Each row of a before or after table is a point. One or more steps were done to the points. Then noise was added and the rows were shuffled. The steps act on how far a point lies along the listed directions, d1 being the first. Write out the steps. A step turns or swaps two directions, mirrors them in a line or flattens them onto one, adds a multiple of one to another, or multiplies one. Angles are multiples of 10 degrees, from the lower direction toward the higher: turns from -170 to 170, lines from 10 to 170 but not 90. Use the fewest steps. Two steps may share a direction if one is a turn and the other turns, adds or multiplies; they go together, in the order done. Otherwise the lowest direction goes first.

Directions:
(1): 3.4, 2.8, -2.0
(2): -1.6, 3.8, 2.6
(3): 3.0, -1.2, 3.6
Before (9 x 3):
1.3, -2.0, 1.2
-1.7, -0.4, -0.6
-0.8, -2.5, 2.2
-1.1, 4.3, -2.8
1.8, -1.2, 1.7
1.8, -2.0, 1.6
0.4, -0.5, -1.7
0.3, 4.7, 0.3
-0.9, 4.0, -1.6
After:
-5.0, -2.6, 5.1
-2.4, -2.8, -0.8
3.5, 6.1, -2.0
1.5, -1.0, -2.8
-0.7, 0.1, 3.6
3.9, 2.3, -8.0
3.2, 3.2, -5.2
0.1, 0.7, 3.9
0.9, 1.7, 4.0
Steps: multiply d1 by 2.5; add 1.5 times d3 to d2

Directions:
(1): -1.9, 1.3, 3.7, 2.2, 0.3, -5.5, -2.8, 0.7
(2): 4.2, -1.6, -1.0, 3.0, 1.1, -2.8, 3.7, 3.0
Before:
0.3, 0.3, 1.6, 2.2, -0.2, -3.0, -0.7, 0.0
2.1, 0.1, 1.0, 3.8, 0.6, -3.8, 1.5, 2.5
-0.1, -0.9, 0.9, 0.9, -1.2, -1.5, -0.6, 1.0
-2.1, 0.2, 0.8, 1.8, 1.0, -6.1, -1.3, 0.9
1.1, -2.2, -3.5, -2.9, 0.5, 5.9, 1.6, -1.7
-3.5, 0.0, -0.8, -3.2, -0.8, 6.2, -0.7, -2.9
0.0, -0.5, -2.8, -2.8, -0.4, 3.1, 1.5, -1.6
0.7, -1.2, 0.0, 0.2, -0.2, -1.0, 1.4, 0.1
1.9, -0.3, -1.4, -1.3, -0.5, 2.9, 1.4, 0.2
After (9 x 8):
-3.9, 1.7, 3.5, 3.2, 1.4, -10.1, -3.9, 1.3
-0.9, -0.5, 1.9, 1.2, -1.0, -2.5, -1.5, 0.7
1.5, -1.4, -5.6, -3.9, -0.6, 6.2, 3.6, -1.7
0.1, -1.2, -3.8, -3.0, -0.7, 8.1, 2.9, -1.7
-0.2, 1.5, 3.0, 3.3, 0.2, -4.9, -1.6, 1.3
-1.0, 1.2, 3.2, 2.8, -0.5, -5.3, -2.4, -0.2
2.7, -1.1, -3.3, -2.5, -0.8, 5.8, 2.6, -0.1
3.7, -3.4, -7.4, -4.5, 0.2, 11.1, 4.5, -2.1
0.2, -1.3, 0.3, -0.1, -0.4, -0.5, 1.0, -0.3
Steps: multiply d1 by 2; multiply d2 by 0.4

Directions:
(1): 2.1, 0.9, -1.7, 2.8, 4.4, 2.7, 0.6, 6.0, -3.1, -1.4, -1.3, -1.0
(2): -3.0, 2.7, 1.4, -1.9, 0.4, -0.8, 1.7, 0.9, 1.7, 0.7, -7.8, -1.7
Before:
2.5, -2.5, -1.3, 1.9, 2.5, 0.9, -1.0, 2.1, -1.1, 0.4, 2.1, 0.8
0.3, -0.6, -2.2, -0.1, 2.7, 0.9, 0.4, 6.7, -2.7, -0.2, -1.9, 0.7
-0.5, 2.5, -3.9, 3.1, 5.2, 3.4, 2.4, 9.6, -3.5, -2.4, -6.4, -1.1
-1.9, 0.6, 1.5, -1.2, -1.9, -0.5, 0.9, -2.2, 2.8, 2.7, -3.2, -1.1
-6.8, 4.2, 1.7, -5.2, 0.5, -2.9, 1.8, 1.2, 3.4, 1.9, -14.0, -3.2
0.8, -2.8, 0.4, 3.6, -0.6, 0.8, -1.9, 0.7, -1.5, -1.5, 6.1, 0.5
-0.7, -1.9, 0.7, 0.8, -2.0, 1.5, -2.0, -4.2, 0.1, -1.3, 2.4, 0.3
0.2, 0.0, -0.6, -0.2, -0.4, 0.9, 0.3, -0.6, -0.1, 1.8, -0.1, 0.5
2.3, -0.1, -0.1, 2.2, 1.0, 0.8, -1.1, 1.0, -0.4, -0.3, 2.1, 1.9
3.7, 1.2, -3.7, 4.4, 5.5, 4.1, -0.5, 7.7, -4.4, -2.2, -0.8, -0.5
1.4, 0.5, 0.3, 0.8, 1.9, 0.9, 2.2, 4.9, 0.2, -0.5, -3.9, -1.6
-0.5, -1.3, -0.6, 1.2, -2.1, -0.4, -3.2, -1.5, 0.3, -0.9, 4.9, 0.1
After, 12 rows:
-0.3, -4.8, 0.0, -3.0, -6.2, -3.8, -4.3, -9.3, 2.1, 1.7, 10.3, 3.5
0.7, -0.1, -0.9, 0.0, 0.0, 1.3, 0.3, -0.4, 0.1, 1.3, -0.2, 1.0
-4.1, -0.7, 0.7, -3.8, -2.9, -2.8, 0.8, 0.1, 1.6, 1.3, -4.4, 1.4
-0.3, 1.4, -1.2, 2.3, 1.3, 1.4, -1.4, 3.8, -1.0, -1.6, -0.6, -2.1
-7.0, 1.3, 1.0, -5.2, -5.8, -3.9, 1.6, -6.0, 5.2, 1.6, -6.2, 1.3
-1.3, -1.4, 1.7, -2.2, -3.7, -2.0, 0.9, -2.4, 3.5, 1.0, -1.5, 0.4
-1.1, 0.8, 1.5, 3.2, 1.5, 0.9, 0.2, 4.8, -0.6, -0.8, -3.7, -1.7
-3.9, 3.6, 2.2, -3.7, -2.2, -2.2, 0.9, -3.1, 3.4, 1.1, -9.7, -1.2
-1.0, 0.6, 0.2, 0.3, 0.6, -0.1, 0.7, 1.9, 1.6, 1.4, -4.5, -0.3
0.4, 1.7, 1.0, 1.0, 0.9, 0.3, 0.2, 1.3, 0.7, -0.1, -3.7, -0.4
1.6, -2.1, 0.3, 1.1, -1.7, 0.7, -0.9, -1.6, 0.1, 1.4, 4.5, -0.4
1.1, -0.6, 0.0, 2.7, 1.5, 3.9, -0.7, 0.6, -2.3, -2.4, -0.1, -0.8
Steps: turn d1 and d2 by 120 degrees
